Each row of a before or after table is a point. The points were changed in one or more steps. Then noise was added and the rows were shuffled. The steps act on columns, c1 being the first. Name the steps. A step turns or swaps two columns, mirrors them in a line or flattens them onto one, adds a multiple of one to another, or multiplies or shifts one. Angles are multiples of 10 degrees, from the lower column toward the higher: turns from -170 to 170, lines from 10 to 170 but not 90. Use the fewest steps. Two steps may share a column if one is a turn and the other turns, adds or multiplies; they go together, in the order done. Otherwise the lowest column goes first.

Before:
23  -48
-22  -10
-24  41
-15  -39
-16  -11
-10  2
86  12
-5  -34
10  110
After, 9 rows:
31  -2
14  -5
-10  -55
9  45
31  -34
-78  -16
-47  92
18  -34
3  9
Steps: mirror c1 and c2 in the line at 100 degrees

Before (11 x 6):
22  41  -42  -27  13  45
5  -72  -27  100  65  -22
14  65  27  -19  -32  10
29  56  -21  -19  -56  44
17  31  -16  -25  -28  -4
-55  -42  -79  13  23  -3
-72  -54  -36  70  64  -23
35  1  -4  -10  -70  11
44  21  -14  -63  -11  -12
-34  -10  -61  54  37  -55
18  -15  -57  97  18  -45
After (11 x 6):
-34  33  13  28  -2  -10
-48  -76  59  -84  1  13
-20  56  10  38  0  32
-32  -14  89  -78  -3  -11
-34  69  -31  15  -1  1
-107  -40  83  10  -1  1
-4  19  -6  56  -3  -35
-29  39  26  53  -5  30
-85  -11  86  -45  -2  -31
-125  -56  62  -60  -3  1
-11  2  0  13  1  9
Steps: shift c1 by -50; turn c4 and c6 by 20 degrees; turn c3 and c4 by -160 degrees; multiply c5 by 0

Before, 11 rows:
43  -58  -50  -45  0  -34  -48  21  -26
12  -2  31  -46  -53  -31  -72  45  -5
57  17  40  1  31  -34  21  -1  28
-34  -8  42  38  25  70  -59  -30  -32
61  31  3  86  -41  19  34  61  -37
-1  12  -77  3  -34  61  49  -57  -45
25  -73  -51  -17  70  30  10  -37  -1
-52  -82  -62  -37  25  -39  -3  6  60
-21  -35  21  63  59  -24  13  -20  -40
33  2  53  -16  -15  61  13  27  -61
38  -56  50  7  -7  -52  18  -44  57
After:
42  -15  -45  -48  -66  -34  18  24  -21
0  36  -74  50  -3  58  -21  -55  -47
31  17  55  8  -1  55  -23  25  -57
42  -10  48  0  -57  -55  -45  -41  53
26  -93  -53  7  -41  28  -16  -38  -4
19  52  32  -58  -25  -27  52  49  -3
-25  -65  19  -4  -16  -22  -41  -25  -35
64  48  -1  -14  21  22  -146  60  -37
62  -21  39  -2  31  -34  -57  2  26
-31  -30  40  -57  -1  76  15  -29  -34
-51  -53  -65  31  -70  -40  85  10  64
Steps: add 1 times c1 to c4; turn c4 and c7 by -110 degrees; turn c2 and c5 by 70 degrees

Before:
4  10  31  129  -25  -36  -22  -9  15  71  65  -18  16  0
12  42  84  -64  54  -57  59  -42  -11  -61  12  -12  32  50
50  34  -6  -19  44  -1  -47  -25  50  67  -16  28  36  37
10  10  41  -39  69  -66  70  -55  -2  10  -13  27  -11  9
64  -8  -32  52  65  0  42  -62  14  21  9  -43  -25  48
14  -10  -47  -70  68  11  -16  5  17  50  -120  -46  46  53
-18  0  -3  -66  65  0  -40  -134  26  -88  -24  56  1  37
16  40  -14  -26  -19  -37  29  33  -17  39  45  -46  -21  -23
After, 8 rows:
36  -8  -81  53  -38  1  41  -77  11  -48  11  53  -22  -17
-29  39  34  -64  -82  -59  59  -63  -8  8  11  3  33  2
83  33  -56  -23  27  0  -49  -43  35  5  -17  80  35  5
-5  42  -62  -25  29  -36  29  40  -12  -57  44  -3  -22  8
10  -1  -52  -67  -92  2  -41  -116  20  85  -23  9  0  -78
-39  9  -10  -42  -29  -64  71  -42  -1  21  -12  66  -10  -37
25  -7  -93  -72  -20  16  -17  -36  12  -59  -122  72  46  38
22  8  -20  130  63  -35  -22  -6  9  -42  62  20  17  -7
Steps: add -0.7 times c7 to c1; shift c3 by -50; turn c10 and c12 by -110 degrees; turn c5 and c12 by 130 degrees; turn c8 and c14 by 50 degrees; multiply c9 by 0.7

Before:
4  -24  0  -32  51  -47  -25  49  4  -99  -52  5  79  -31  41  -11  20  8  -36  -23  38  -79  -19  -4
38  57  -55  2  29  22  56  58  -17  30  -17  -67  23  -24  -7  -58  63  -50  18  -49  28  50  -11  -51
30  20  -48  -15  6  -44  -5  26  27  -2  13  -64  -33  60  10  -56  -3  45  23  -24  -70  6  82  -23
29  -15  -38  71  4  28  -45  -16  -91  -21  49  6  -29  -54  31  -41  59  -31  -8  7  7  -54  -47  -11
33  -60  38  34  56  -40  67  -47  -73  25  -32  -78  1  6  31  1  1  45  84  49  -14  -70  -43  2
41  -57  -37  34  72  -16  -70  53  17  -52  -24  -21  -19  -1  -60  20  52  38  55  12  -6  -43  26  20
-34  -32  -77  41  -8  44  -54  -52  39  -36  -3  -2  15  -41  23  18  -51  49  -27  39  28  -50  -8  57
46  19  3  66  12  9  -51  -62  -27  30  -34  9  7  29  -93  -33  -65  -27  28  84  -59  22  -5  5
49  -53  -88  47  15  -77  75  -45  -72  -89  -51  33  -15  36  -3  -10  11  22  54  -10  -53  50  78  70
47  8  -47  31  -8  -30  -67  -7  -46  33  68  40  -31  -35  -72  -42  -63  18  -12  -49  78  -37  35  28
-42  57  -16  4  -43  23  31  37  -85  -57  94  19  31  -48  -85  -83  46  -41  48  63  -16  -90  -9  33
-15  16  4  -33  60  -53  10  38  27  18  -6  -90  61  43  8  -11  54  31  3  35  27  -34  -48  8
-16  31  -38  -8  -32  -58  2  -52  -67  -28  -33  -64  39  -33  -18  4  -22  -6  -10  25  11  -67  -42  80
After:
42  16  -1  67  -27  9  49  -60  9  33  -33  5  14  29  -93  -70  -69  -22  -26  88  -58  44  10  4
-14  36  -38  -6  -53  -50  -13  -53  -35  -27  -35  -3  -11  -28  -15  5  -27  -4  2  23  12  -130  53  78
46  9  -47  28  -38  -27  16  -5  -34  32  70  8  -3  -36  -70  -86  -63  22  -64  -51  78  -74  -25  30
-35  51  -17  1  -69  19  30  37  -63  -58  94  23  25  -48  -90  -168  52  -43  50  63  -15  -178  34  29
40  57  -57  -3  -28  26  -13  57  22  31  -12  -16  -17  -24  -9  -116  68  -49  57  -50  31  99  9  -47
-13  13  3  -31  8  -49  -5  34  76  19  -12  -8  -12  46  13  -21  51  23  11  37  28  -69  25  2
-33  -34  -80  37  40  43  0  -55  9  -32  -7  5  9  -38  21  35  -46  48  -61  35  31  -97  5  54
29  -61  33  34  -93  -33  42  -49  41  25  -39  -30  -31  8  32  6  8  47  98  49  -10  -137  33  -1
29  23  -52  -19  24  -38  17  28  -22  -1  16  -44  -52  63  6  -116  -9  49  7  -22  -64  12  -87  -24
40  -59  -40  36  -11  -12  85  42  55  -56  -19  -18  -17  -7  -64  44  47  33  -31  13  -9  -88  -51  26
4  -20  1  -35  -13  -49  -15  49  57  -104  -54  41  39  -32  38  -27  20  7  -42  -21  37  -152  -2  -6
31  -12  -38  66  -85  34  21  -14  -11  -19  45  -10  -9  -55  30  -82  62  -31  -45  9  1  -106  58  -13
50  -58  -86  44  -73  -81  10  -45  -41  -92  -50  4  6  35  -7  -17  11  24  94  -10  -57  96  -71  67
Steps: turn c5 and c9 by -110 degrees; turn c9 and c23 by 160 degrees; mirror c7 and c19 in the line at 60 degrees; flatten c12 and c13 onto the line at 50 degrees; multiply c16 by 2; multiply c22 by 2

Before, 14 rows:
10  -41  -21  -67  -39  99  8  29  38  -112  -66  53  -47  0  70  -78  -21  -62  40  27  -67  31  48  77  38  42  -6  -27  -59  57  -10  -52  -44  58  -13  32  40  12  81  -16  19  -26  55  29  -18  21  7  -12  -13  -51  -59  -15  -20  31  84  -25  -12  -47  -61  -36  4  0  37  -22
1  -55  -23  30  -34  -41  23  59  35  -51  -18  70  73  13  15  -40  37  25  -2  -27  -15  -103  52  15  89  -7  9  -8  88  39  20  1  -22  -48  87  26  -11  -14  57  37  -14  28  20  42  -84  -17  -55  2  -1  65  -31  -75  -14  -86  4  22  11  -43  -29  -19  31  32  -74  -77
-37  5  -52  3  -78  12  -32  -9  -15  -21  -120  41  22  -74  -26  -75  0  52  -14  -28  1  25  -20  59  -8  -90  -57  -53  12  -13  -74  22  -60  11  65  11  35  1  -28  -75  36  -5  45  -26  -20  -54  11  3  -47  60  -3  -38  -24  -34  54  -1  20  -62  -54  -23  -24  34  -28  -16
67  -40  37  -89  27  -44  -31  -19  -56  -33  57  -23  88  22  48  30  -32  -8  53  -17  -17  -35  -40  22  -28  9  33  -39  -39  3  -57  101  77  34  14  -71  68  -12  46  18  72  -23  -58  8  -6  61  9  -17  4  -34  21  -49  -4  20  -71  -17  -24  2  -48  -40  -5  26  32  -70
-26  -26  17  33  -24  -51  -31  -13  -7  -23  -70  -22  6  14  -16  -20  -14  -61  30  -44  24  20  -7  69  90  -41  29  -60  88  -58  -24  10  0  -36  -53  22  43  27  36  -37  48  4  73  3  -8  66  -15  -58  -22  -7  -28  22  -81  24  46  -21  15  -27  34  29  13  -8  44  41
33  -10  52  -2  -37  -60  55  -6  -16  8  -51  -5  29  -17  28  -46  -9  36  12  -17  51  27  50  10  -33  55  -7  35  -8  18  72  -42  -35  13  9  9  -35  54  18  -38  75  -5  -9  9  61  13  -90  39  1  14  14  -39  -5  63  23  69  14  -58  -54  51  -3  6  44  37
48  -68  19  7  -22  -36  68  78  -25  -56  8  28  14  25  37  -56  45  4  51  -49  9  -33  -59  -11  25  -18  51  22  -63  -45  -31  -23  -30  -14  -5  25  15  -32  8  -15  -35  48  -37  69  -4  69  20  58  -40  90  -38  -39  12  57  16  -11  6  -9  0  3  9  -6  -19  -10
-12  -39  33  -113  9  -12  -4  8  -66  -11  -64  -1  39  20  92  -41  -1  13  82  5  9  18  0  10  -13  -34  11  -33  21  1  -38  -6  44  -10  94  -10  27  26  109  -2  94  -19  49  2  53  89  -29  78  -1  50  -4  -15  32  -59  -42  38  -11  12  24  -8  -26  35  40  43
30  31  17  -2  1  -13  29  -16  -19  26  33  -1  -38  -37  26  -36  -9  31  -7  10  -11  20  41  9  81  25  -19  -29  -7  -29  51  15  4  -2  21  8  37  -97  -4  -13  3  74  -1  31  -103  -88  20  2  16  72  0  93  2  62  69  24  26  -30  18  -87  38  -8  21  -81
42  16  88  -3  46  44  -51  1  -77  28  -27  -90  -57  8  21  -56  -7  35  -58  -62  29  -62  14  7  13  -15  83  11  -18  -25  -74  -48  -35  -6  60  -94  47  -16  21  111  25  45  -55  21  38  -42  52  64  42  22  35  -70  -4  -33  -81  21  1  54  -17  5  -81  -37  22  3
-89  -12  45  30  18  74  30  -43  34  80  41  -12  -14  32  29  9  25  26  13  4  -53  -52  18  25  35  -136  46  -14  24  -11  -92  73  -36  33  -18  37  61  -31  24  59  33  9  77  75  -20  12  29  -5  24  58  1  -30  14  -75  0  -6  -17  -68  27  74  81  51  47  -94
10  -54  -11  -76  28  37  2  75  -30  -49  -138  -55  6  24  63  -20  -52  -8  8  14  -15  -47  28  60  -81  -16  0  -33  6  -10  6  -67  3  3  -14  -29  34  3  10  -65  -81  34  80  58  -2  -12  22  31  -66  16  -30  -33  25  8  23  -42  -6  20  -31  2  -8  3  -50  -66
-5  -19  69  -31  -41  -41  48  -21  46  -80  -49  -13  54  -5  62  -16  -52  -50  19  66  -129  65  37  -7  -24  28  -81  -2  -50  83  49  20  -62  18  -10  -2  -12  41  -7  -89  -75  -42  53  -27  -19  10  -34  -16  -39  -7  -22  80  -31  55  -72  95  7  -50  -94  30  42  -7  72  49
-33  57  55  -49  -28  -15  -9  10  -41  54  -2  -21  63  18  76  -49  -63  -53  53  -16  24  -24  29  20  -8  -12  -3  -39  -4  43  -46  -7  -7  -13  -18  -20  13  17  7  11  -30  6  15  90  13  -20  9  6  100  -5  -23  -56  -19  39  16  -29  -40  -20  -58  -45  48  -68  -35  -5
After (14 x 64):
-14  -14  35  -119  15  -13  -6  11  -63  -14  -70  -1  42  26  93  -41  -2  -39  88  10  11  16  0  9  -15  -26  10  -39  19  5  -68  -9  -92  -6  98  -10  24  27  109  -1  96  1  51  -2  -61  -20  31  79  -4  49  -6  -14  34  -62  -45  40  -10  9  28  -3  -28  34  40  43
-88  -28  47  30  19  75  26  -44  35  79  43  -14  -15  33  32  10  25  -12  15  3  -52  -54  19  23  34  -134  49  -13  26  -12  -116  74  9  32  -16  33  68  -33  25  59  35  69  74  73  -3  -34  91  -14  26  64  -2  -33  14  -76  -1  -3  -19  -71  30  30  79  47  44  -98
-6  51  73  -27  -44  -40  42  -21  43  -80  -46  -11  59  1  68  -17  -51  -22  23  62  -129  67  37  -10  -24  27  -86  -3  -49  85  16  22  34  16  -5  -4  -12  40  -13  -92  -73  19  48  -27  16  -55  23  -16  -38  -5  -21  82  -32  59  -70  91  7  -53  -91  13  41  -8  66  46
29  -28  17  -3  1  -14  24  -13  -16  25  35  0  -36  -40  23  -41  -7  35  -6  13  -7  19  45  11  82  30  -18  -30  -5  -33  19  15  65  -4  17  9  40  -97  -5  -17  1  -6  -1  32  114  58  79  2  10  75  1  95  2  62  65  23  29  -31  15  -32  37  -5  14  -77
-32  50  61  -53  -28  -20  -8  8  -41  53  1  -30  64  15  77  -51  -61  59  51  -15  25  -25  29  20  -7  -8  -1  -37  4  39  -76  -7  20  -11  -20  -19  11  13  6  11  -27  68  13  85  -43  6  67  7  101  -7  -27  -59  -23  39  17  -32  -40  -22  -61  -14  50  -66  -34  0
-39  -48  -63  1  -80  14  -27  -8  -13  -23  -126  49  23  -73  -27  -76  3  5  -13  -27  2  26  -24  57  -9  -90  -64  -51  11  -14  -102  17  86  11  67  12  37  4  -28  -74  41  -11  46  -30  22  -11  72  3  -39  58  -5  -35  -26  -35  53  -8  19  -61  -55  -7  -25  36  -24  -14
65  10  39  -87  22  -41  -33  -18  -58  -35  55  -21  86  21  46  34  -27  -36  56  -18  -17  -38  -39  25  -27  16  39  -40  -43  3  -88  104  -96  37  14  -69  67  -9  46  15  72  30  -63  6  -6  22  68  -14  8  -39  25  -47  -3  18  -70  -17  -29  4  -42  -18  -6  25  29  -68
8  60  -20  -66  -37  99  7  33  37  -114  -68  52  -45  6  69  -77  -26  -40  40  27  -71  30  53  80  43  40  -9  -26  -61  59  -40  -49  11  63  -8  36  40  11  83  -15  23  57  54  31  -1  -46  66  -9  -10  -50  -59  -10  -17  32  84  -28  -13  -44  -62  -12  6  -3  32  -24
49  -5  19  5  -23  -39  68  73  -23  -58  8  28  9  26  34  -55  44  -67  50  -52  7  -34  -57  -15  27  -17  55  26  -67  -45  -66  -21  -38  -13  -4  24  11  -28  5  -17  -39  20  -42  73  -9  -68  76  58  -36  90  -39  -39  14  59  16  -11  8  -11  0  -1  4  -6  -22  -8
-25  64  14  32  -22  -50  -34  -16  -9  -27  -65  -19  7  12  -15  -20  -13  -24  30  -45  25  22  -3  76  91  -43  26  -61  87  -59  -53  7  -52  -37  -54  22  40  29  36  -34  45  -3  72  3  10  -42  47  -57  -26  -5  -27  18  -82  24  40  -22  14  -26  31  10  12  -10  38  39
40  -37  89  -9  44  42  -52  7  -76  24  -30  -90  -57  4  19  -57  0  15  -56  -64  32  -64  14  10  13  -18  77  16  -19  -21  -104  -47  54  -6  64  -95  47  -12  14  111  24  -34  -55  22  -28  -1  114  65  45  21  38  -71  -1  -31  -85  17  0  56  -18  6  -78  -33  18  7
12  13  -10  -76  32  35  -1  70  -26  -45  -138  -57  7  21  64  -22  -54  -58  12  16  -20  -51  28  61  -79  -18  3  -34  4  -11  -26  -72  7  1  -15  -30  30  3  12  -66  -85  22  81  58  -4  12  83  29  -66  14  -33  -28  27  3  24  -43  -5  19  -27  -5  -4  9  -47  -66
34  -37  50  -7  -35  -58  55  -6  -17  10  -52  -3  23  -17  28  -46  -9  -7  11  -17  51  25  51  9  -30  60  -7  35  -6  14  43  -42  10  11  11  9  -34  51  16  -37  74  -10  -13  9  -66  -36  -27  32  6  12  12  -40  0  62  20  69  15  -59  -58  18  0  6  44  39
1  -30  -22  35  -37  -39  21  61  38  -54  -12  68  69  15  15  -33  40  -56  -2  -32  -12  -102  54  18  91  -6  6  -8  87  36  -8  1  29  -46  91  21  -7  -18  59  37  -14  42  19  41  72  -9  4  3  2  65  -32  -76  -11  -85  5  25  7  -45  -30  -7  32  32  -75  -78
Steps: turn c2 and c18 by 90 degrees; shift c31 by -30; turn c33 and c46 by 130 degrees; add -1 times c44 to c42; turn c42 and c45 by 160 degrees; shift c47 by 60; multiply c60 by 0.4
